Rows are points. To make a cloud, some directions were put in groups of two or more. Within a group, all points are equally far from the middle, so they leave a hole (a ring in 2 directions, a hollow ball in 3). The other directions are filled evenly. Then the cloud was stretched, turned, moved and blurred a little. Count the holes, and give their numbers of directions, smallest first.
In the rows, zero is written as 128.

Cloud (21 x 3):
[[ 91 120  59]
 [183 143  63]
 [148 163 123]
 [196 130 155]
 [ 85 120 118]
 [190 163 161]
 [204 123 149]
 [166 187 108]
 [168 134  80]
 [140 140 186]
 [193 108 153]
 [135 118  70]
 [113 143 216]
 [ 86 165 145]
 [144  76 151]
 [220 156 118]
 [122 147 140]
 [203 191 124]
 [ 67 104 139]
 [123 155 219]
 [145  72  66]]
Holes: 0

Cloud (51 x 6):
[[113 125  83 126 198 171]
 [ 76 101 202 154 157 147]
 [184 169 117  39 102 100]
 [148 125  78  68 168  84]
 [123 161 112 110 101  63]
 [ 97 136 192 136 204  51]
 [108  52 179 109 109  84]
 [158 145 186 120  75  87]
 [147 220 148 121 105 144]
 [ 73  87  99 121 109  53]
 [158 152 113 211 198 103]
 [ 88 114 195 138  76 135]
 [104 118 145 101  49 148]
 [ 88 184 148  99 193 154]
 [176  80 198 126 140  68]
 [156 180 173  92  90 101]
 [ 84 179 142  63 120 104]
 [199 151 142 183 160 175]
 [134 120 197  65  84 156]
 [ 38 129 180 143 140 124]
 [ 75  89 202 139 163 132]
 [145 158 195 157  76 106]
 [111  75  85  90 163  92]
 [173  60 128  91 115 127]
 [210  92 133  79 100 122]
 [131 140 136 109 227 101]
 [143 186 203 134 113 117]
 [103  97  60 126 101 119]
 [152 150  96 200 197 101]
 [149 124 163 119  45 131]
 [195 128 124 210 176 109]
 [187 118 125 157  85  77]
 [186 136  86 102 139  77]
 [105 109 214 111 102 141]
 [156 170 100 195 184 121]
 [159 162  74  95 109  89]
 [ 64 137 117 150  85 148]
 [194  74 134 166 157 138]
 [170 136  81 120 200 100]
 [124 128 204 223 124 148]
 [176 162  51  63 127 114]
 [ 88  86 190 120  76 102]
 [143 148 201 230 140 134]
 [165 102  93 100  56 160]
 [121  75 126 140  58 106]
 [220 143  92  71 147 112]
 [157 136 163  80 170  63]
 [120 142 131  93  44 186]
 [106  98  65 166 184 108]
 [ 79 115 103  83  76 112]
 [175 136 210 151 184 133]]
Holes: 2 (2, 3)
